Each row of a before or after table is a point. One or more steps were done to the points. Then noise was added and the rows were shuffled. The steps act on columns, c1 being the first. What was done? A step turns or swaps two columns, mirrors them in a line or flattens them onto one, adds a multiple of one to another, or multiplies or shifts one. Angles are multiples of 10 degrees, from the lower column toward the higher: turns from -170 to 170, lines from 10 to 170 but not 90. Use the fewest steps. Two steps may share a column if one is a turn and the other turns, adds or multiplies; they go together, in the order done. Otherwise the lowest column goes first.

Before:
[[-.23, -.56],
[-.29, .40],
[-.34, .56],
[-.04, .17],
[-.18, .38],
[.07, .23],
[-.56, .22],
[.25, .50],
[.15, .26],
[-.46, .47],
[.19, -.03],
[-.86, -.51],
[-.12, .30],
[.11, .51]]
After:
[[-.14, .54],
[-.31, -.93],
[-.26, .15],
[-.47, .14],
[-.24, .47],
[-.05, .30],
[-.14, .10],
[-.57, -.19],
[.15, .09],
[-.61, .20],
[-.68, .04],
[-.09, .24],
[.17, -.58],
[-.37, .17]]
Steps: turn c1 and c2 by 40 degrees

Before:
[[-.35, -.91, -.22],
[.07, .00, .34],
[.19, .39, -.02],
[-.23, -.31, .35],
[.19, .78, -.17],
[.49, -.38, .55],
[.32, .59, -.21],
[.72, -.25, .10],
[.61, -.09, .20],
[.24, .20, .13]]
After:
[[.10, -.02, .37],
[.78, -.09, .17],
[.92, -.25, .11],
[.25, .18, .11],
[.65, -.41, .55],
[-.47, -.93, -.25],
[.25, .43, .03],
[.26, .77, -.15],
[.38, .56, -.20],
[-.34, -.36, .36]]
Steps: multiply c1 by 1.3

Before:
[[.05, -.02, .23, .26],
[.18, .05, .46, -.02],
[-.14, -.35, .14, .11],
[.23, .20, .17, -.21],
[.14, .00, -.10, -.07],
[.22, .26, .12, -.14],
[.37, .18, -.11, -.08],
[.27, .11, .04, -.26],
[-.09, -.02, .11, .26],
[.27, -.26, -.12, -.20],
[.36, .19, .11, -.12]]
After:
[[.43, .04, .47, .04],
[.89, .12, .06, -.14],
[-.42, -.36, .14, .08],
[-.42, -.04, .11, .21],
[.40, .00, -.10, -.01],
[.95, .18, .12, .01],
[.82, -.26, -.14, -.09],
[.93, .18, -.09, .06],
[.72, .23, .18, -.12],
[-.08, .00, .24, .26],
[.64, .27, .13, -.06]]
Steps: turn c1 and c4 by 20 degrees; multiply c1 by 2.5

Before:
[[.09, -.86, .53, .21, .08, .16],
[.55, .13, -.71, -.47, .11, -.48],
[.49, .19, .38, .34, -.05, .19],
[.06, .61, .20, -.25, .38, .18],
[.27, .30, .17, .09, .14, -.24],
[-.31, -.60, .33, .48, -.29, .59],
[.05, .45, -.12, -.29, .18, -.62],
[-.32, -.16, .81, .90, -.50, .53],
[.15, -.27, -.22, -.45, -.44, -.18],
[.05, .35, -.21, -.03, .33, .12],
[-.10, -.15, .19, -.33, -.01, -.02],
[-.05, -.57, .30, .55, -.31, .83],
[-.46, -.16, .71, .91, -.48, .76],
[-.01, .05, -.41, .07, .36, -.46]]
After:
[[.47, .14, .03, .33, -.07, -.42],
[-.27, -.52, .37, .51, -.18, -.48],
[-.38, -.20, .23, .87, -.35, -.93],
[.06, -.84, .03, .21, .09, -.54],
[.29, .31, -.27, .11, .16, -.03],
[.53, .13, -.21, -.46, .04, .83],
[.05, .48, -.53, -.28, .12, .28],
[.03, .06, -.29, .06, .29, .53],
[.10, .61, .07, -.26, .25, -.25],
[-.07, -.58, .67, .57, -.23, -.60],
[-.11, -.16, -.09, -.30, .00, -.22],
[.02, .36, .18, .03, .17, .08],
[-.45, -.18, .46, .92, -.31, -.95],
[.14, -.28, -.09, -.46, -.26, .28]]
Steps: turn c3 and c6 by -110 degrees; multiply c5 by 0.7

Before:
[[.22, -.10, -.53, .51, -.25, .15, .05, -.30, -.22],
[.15, .80, .31, -.06, .06, -.12, -.31, .51, .31],
[.30, .94, .45, -.18, .06, .01, -.55, .08, -.06],
[.07, .28, .46, -.23, -.09, .14, -.57, .03, .11],
[.31, -.13, .15, .30, .27, -.31, -.22, -.15, -.22],
[.44, -.24, -.38, .52, .09, .08, -.31, .21, -.01],
[.42, .42, .25, .01, -.05, -.32, -.33, -.07, .44],
[-.14, -.08, -.41, .51, .23, -.04, .02, -.01, -.02],
[.40, -.55, .08, -.20, -.07, -.38, .13, .02, -.25],
[.21, -.29, -.71, .17, .40, .10, -.08, -.23, .01],
[-.02, -.27, -.54, .39, -.03, -.31, -.37, -.07, -.03],
[.23, -.31, .46, .16, .19, -.20, .01, .05, .36]]
After:
[[.36, -.55, -.22, -.21, -.05, -.37, -.02, .00, -.25],
[-.23, .93, -.68, -.18, .05, -.01, -.21, .09, -.05],
[-.30, -.25, -.03, .39, -.04, -.29, .61, -.07, -.01],
[-.07, -.09, .25, .50, .21, -.04, .34, -.03, -.03],
[.04, -.22, -.37, .53, .11, .10, .57, .23, -.02],
[.01, -.15, -.40, .31, .27, -.32, -.01, -.17, -.23],
[-.41, .25, -.54, -.26, -.09, .11, -.30, .01, .11],
[.07, -.28, .06, .16, .40, .08, .74, -.20, .01],
[.15, -.32, -.33, .14, .19, -.19, -.42, .08, .38],
[.18, -.10, .08, .50, -.26, .15, .54, -.31, -.23],
[-.15, .80, -.39, -.05, .04, -.12, -.20, .50, .32],
[.00, .42, -.61, .01, -.03, -.30, -.06, -.09, .44]]
Steps: turn c1 and c7 by -50 degrees; turn c3 and c7 by -110 degrees

Before:
[[-.15, .16, .00, -.62, -.12, -.26, -.58, .22, -.41, .78, -.69],
[.17, -.72, .11, .16, -.27, .37, .13, .36, .08, -.45, .29],
[.62, -.44, .14, -.23, -.24, -.08, -.48, .28, .33, -.30, -.64],
[.35, -.33, -.41, .15, .54, .46, -.29, -.42, .27, .12, .10],
[-.42, -.15, .80, -.03, .43, .52, .05, -.55, -.63, .73, -.31],
[.01, -.09, .66, -.24, -.35, -.11, .03, .08, -.90, -.35, -.57],
[-.15, .27, .61, -.63, .69, .49, .30, .40, -.01, -.12, -.61],
[.61, .15, .27, -.27, .06, .51, -.88, .20, -.18, .50, -.60],
[-.06, -.69, -.06, .14, .04, -.33, -.04, .24, -.74, .44, -.27]]
After:
[[-.16, .16, -.06, .03, .51, .40, -.63, .03, .32, -.63, -.67],
[.13, -.47, .09, .12, .03, .03, -.26, .39, -.35, .57, .25],
[.61, .41, .21, .05, .17, .27, -.81, .08, -.55, -.43, -.65],
[-.39, -.27, .78, -.15, .00, .68, -.18, -.56, -.41, -.85, -.27],
[.59, -.34, .14, .03, .01, -.35, -.96, .15, .00, .42, -.64],
[.00, -.42, .71, .02, .10, .86, -.28, .00, .21, .51, -.57],
[.37, -.07, -.38, -.10, -.43, -.18, -.43, -.33, -.47, -.36, .07],
[-.17, -.30, .59, .05, -.70, .13, .11, .10, -.51, -.22, -.60],
[-.05, -.67, -.03, .09, .15, .65, -.61, .26, .42, -.38, -.22]]
Steps: add 0.7 times c11 to c2; turn c2 and c7 by 40 degrees; flatten c4 and c8 onto the line at 70 degrees; turn c5 and c10 by -150 degrees; mirror c6 and c9 in the line at 140 degrees

Before:
[[-.11, .31, -.01, -.06, .00, -.12, .08, .09, .30, -.19, .14, -.01],
[-.02, -.32, .02, .21, .00, .07, -.01, -.15, .38, -.24, -.05, .07],
[.27, -.20, -.04, .29, -.12, .06, -.34, -.11, -.02, -.10, .26, -.14],
[.19, -.24, -.08, -.10, -.12, .36, -.47, -.21, -.08, -.05, .23, -.08],
[-.05, -.17, -.13, -.03, -.09, -.01, -.20, -.35, -.13, -.01, .13, -.25],
[-.12, .25, -.11, .19, .07, .05, .15, .03, .23, .12, -.01, .09],
[.19, .02, .08, -.13, .22, .01, -.02, -.32, .31, .03, -.15, -.44],
[.03, .25, -.37, .04, .06, -.07, .29, .09, .40, -.20, -.15, -.02],
[.18, -.05, -.19, .03, .08, .26, -.21, -.25, -.29, -.13, .74, .05],
[.34, .20, .07, -.31, .02, -.22, .12, -.43, .22, .08, -.24, -.14]]
After:
[[-.09, .29, .16, -.15, -.30, -.13, .07, .10, .00, -.42, .16, -.01],
[.29, -.20, .16, .19, .02, .06, -.34, -.13, -.11, -.70, .24, -.07],
[.03, .27, -.19, -.04, -.40, -.05, .27, .10, .06, -.57, -.16, -.01],
[.36, .22, .30, -.23, -.24, -.22, .16, -.42, .04, .69, -.25, -.07],
[.27, .02, .27, -.08, -.28, .02, -.05, -.35, .23, .28, -.13, -.41],
[-.01, -.16, .06, -.04, .11, -.01, -.20, -.36, -.12, .02, .14, -.23],
[.17, -.05, .03, -.02, .30, .28, -.22, -.25, .07, -.37, .74, .08],
[-.14, .24, .08, .20, -.23, .06, .14, .03, .05, .02, -.02, .06],
[.19, -.23, .12, -.11, .09, .35, -.48, -.21, -.14, .02, .24, -.03],
[-.01, -.31, .22, .03, -.39, .06, -.01, -.16, .01, -.95, -.07, .07]]
Steps: turn c1 and c12 by 10 degrees; shift c3 by .20; turn c4 and c10 by -30 degrees; multiply c10 by 3; turn c5 and c9 by 90 degrees

Before:
[[-.45, .16, .31, -.18, -.17, -.07, .49, .48, -.20, -.05, -.30, .40, -.03, .56],
[-.29, .39, -.26, .58, -.05, .23, -.32, .30, -.08, -.48, .30, -.17, -.46, .16],
[.16, -.02, -.23, -.03, .09, -.07, .02, .19, -.17, -.10, -.16, -.35, -.66, -.09],
[-.15, .17, .58, -.18, -.35, .48, -.07, -.06, -.39, -.11, .09, .39, -.04, -.08],
[-.41, -.03, .22, -.28, -.50, -.37, -.45, -.02, -.51, .22, .00, .18, -.22, .65],
[-.47, -.19, .05, .23, .17, -.14, .06, -.17, .10, .09, .06, -.22, .07, .40],
[-.17, .08, -.05, .43, -.01, .06, .24, -.19, .47, -.19, -.40, .47, -.17, -.10],
[.01, .22, .26, -.08, -.24, -.94, -.10, -.33, -.15, .27, .07, .08, -.56, -.05],
[-.07, .21, -.22, -.24, .03, .18, -.93, -.06, -.39, .22, -.08, .03, .19, -.20],
[.52, .22, .10, -.21, -.05, .00, .11, .54, .01, -.26, -.26, .09, -.43, .36],
[-.32, -.27, -.25, -.09, -.33, -.12, .23, .10, -.20, .04, .10, -.12, .33, .16],
[-.43, .13, .41, .21, -.31, -.04, .24, .23, -.01, -.57, -.40, -.31, -.07, .10]]
After:
[[.17, -.02, -.24, -.15, .07, -.07, -.06, .17, -.18, .43, -.07, .11, -.66, .03],
[-.28, .41, -.24, .61, -.07, .23, .31, .31, -.10, .56, -.28, -.25, -.48, .15],
[-.15, .18, .61, -.04, -.35, .48, .00, -.08, -.41, -.31, .21, -.37, -.02, .09],
[-.43, .17, .30, -.35, -.21, -.07, .12, .47, -.19, -.36, -.05, -.29, -.02, -.70],
[-.47, -.20, .06, .18, .18, -.15, .26, -.17, .10, .16, -.11, .21, .06, -.27],
[-.44, .09, .39, -.18, -.32, -.03, -.08, .24, -.01, .79, -.41, -.21, -.04, -.25],
[.02, .21, .26, -.03, -.22, -.96, .06, -.34, -.15, -.29, .09, .17, -.54, .09],
[-.42, -.04, .21, -.15, -.47, -.38, .80, -.03, -.53, -.36, .20, .06, -.22, -.07],
[.51, .21, .11, -.35, -.04, .01, .24, .54, .01, .14, -.03, -.26, -.43, -.34],
[-.33, -.26, -.26, .03, -.31, -.12, -.01, .10, -.19, .08, .13, .12, .30, -.27],
[-.18, .06, -.02, -.04, -.02, .06, -.21, -.21, .49, -.31, -.56, -.43, -.15, -.11],
[-.06, .21, -.23, -.20, .02, .16, .43, -.05, -.37, -.22, .11, .16, .20, .86]]
Steps: turn c4 and c11 by -50 degrees; turn c7 and c14 by -130 degrees; turn c10 and c12 by 130 degrees; multiply c10 by 1.3

Before:
[[.01, .22, .06, -.09, .07, .13, -.11, -.02, -.12, -.05, -.07, -.27, -.19, .11, -.15, .07, -.07, .31, -.12, .11],
[-.07, -.01, -.02, -.17, .06, .09, -.26, .17, -.11, -.24, .05, -.14, -.06, .30, -.13, .24, -.02, .19, -.13, .12],
[.04, -.21, .09, -.01, .00, -.22, -.12, -.10, .03, .07, -.03, .25, .01, -.12, .08, -.18, .28, .07, .14, -.02],
[-.33, .03, -.18, -.06, .15, .22, -.20, .04, -.03, -.26, -.13, -.26, -.11, .06, -.06, .14, -.19, .22, -.07, .02],
[.12, -.22, .11, .21, -.04, -.23, -.15, -.27, -.08, .21, .10, .32, .02, .06, .31, -.24, .13, -.15, -.04, -.17],
[.14, -.13, .10, .25, .08, -.14, -.01, .02, .14, -.01, .04, .26, -.01, .06, .14, -.14, .03, .11, .11, -.27],
[-.12, .24, -.09, -.05, -.14, .02, -.23, .01, .00, -.20, .07, -.27, .13, .13, -.10, .10, -.07, .19, .01, .11],
[-.02, -.18, .26, .07, -.06, -.24, .03, -.06, .06, .25, -.02, .19, .07, -.03, .00, -.08, .13, -.14, -.05, -.29]]
After:
[[.14, .17, .10, .23, .08, -.15, -.01, .02, .14, .00, .03, .25, .00, .07, .14, -.05, .03, -.01, .12, -.28],
[-.32, .12, -.17, -.06, .18, .22, -.19, .04, -.02, -.27, -.14, -.27, -.11, .06, -.07, .05, -.18, -.49, -.06, .01],
[-.03, .04, .25, .07, -.06, -.23, .03, -.07, .06, .24, -.02, .20, .07, -.05, .01, -.02, .14, .57, -.04, -.29],
[.02, .01, .06, -.08, .06, .13, -.10, -.03, -.12, -.04, -.07, -.29, -.20, .10, -.15, -.01, -.05, -.96, -.13, .10],
[-.07, .14, -.01, -.17, .07, .09, -.25, .17, -.12, -.25, .06, -.14, -.06, .30, -.12, .20, -.04, -.34, -.14, .10],
[.12, .07, .10, .21, -.04, -.25, -.15, -.27, -.09, .22, .10, .32, .02, .07, .32, -.13, .13, .64, -.04, -.16],
[.02, .20, .08, .00, .00, -.22, -.11, -.10, .04, .07, -.02, .24, .02, -.11, .07, -.10, .28, .21, .13, -.03],
[-.12, -.05, -.10, -.06, -.15, .03, -.22, .01, .00, -.20, .06, -.26, .13, .13, -.10, .01, -.08, -.74, .01, .11]]
Steps: turn c2 and c18 by -140 degrees; multiply c18 by 2.5; add 0.3 times c12 to c16
